Each row is a point. A path goes straight from each point to the next, and from the last back to the first. The post is the endless flat space through its rows: a point in 2 columns, a line in 3, a plane in 4, and so on, so that a path can go around it. How many times does the path go around the post? Going back the other way cancels.

Post (1 x 2)
[[-0.01 -0.13]]
Path (11 x 2)
[[-1.03  2.36]
 [ 3.02  2.68]
 [ 1.60 -0.57]
 [ 1.43  1.81]
 [-2.10  1.88]
 [-2.64 -2.50]
 [ 2.13 -4.35]
 [ 2.64  0.00]
 [ 1.98 -3.10]
 [-1.28 -2.24]
 [-2.49 -0.35]]
Times around: 0

Post (7 x 8)
[[-0.95  0.09 -1.04  1.82  1.94 -0.92 -1.59  2.11]
 [-2.05  4.81 -1.94  1.06 -0.21  1.59 -3.74  1.05]
 [ 7.85  0.31  0.88 -0.32  1.76 -0.93  4.70 -0.94]
 [-1.83  1.10  1.75 -0.80 -0.40 -1.70 -0.40 -0.37]
 [ 2.82  0.29  1.64 -3.94  1.01 -0.37  3.12  1.50]
 [-0.50  0.77  0.10  0.48 -0.06  2.05 -2.87  0.11]
 [-4.79 -1.43  0.79 -0.40 -1.65 -0.91  3.16  3.28]]
Path (12 x 8)
[[-2.27  1.41 -1.01  0.39  2.19  1.81 -4.35 -1.98]
 [-1.36  0.53  0.24  0.81  3.34 -1.23  1.72  3.46]
 [ 1.91  6.78  1.65 -2.01 -3.35  4.35 -2.49 -1.44]
 [ 0.99 -0.69  1.30  2.28 -1.32 -3.38  0.14 -2.77]
 [ 0.44  3.07 -1.10 -3.10  1.59 -1.30  2.24  1.94]
 [-0.60  1.62  1.51 -0.20  0.01 -0.28 -0.04 -2.14]
 [-1.43 -0.09  0.52  0.10 -0.85 -1.03  2.04 -0.45]
 [ 3.36 -3.25 -1.72  1.46 -0.68  3.35 -0.45  0.40]
 [ 4.12  2.18  1.17  2.32 -0.55 -1.62 -0.39 -2.31]
 [-2.59  1.20  3.61 -1.01 -1.53  1.99  1.34  2.63]
 [ 4.23  1.24 -0.53  2.34 -1.15 -1.56 -1.52 -1.14]
 [ 1.97 -1.06 -1.46 -2.61  2.53 -0.38 -0.96  2.89]]
Times around: 1
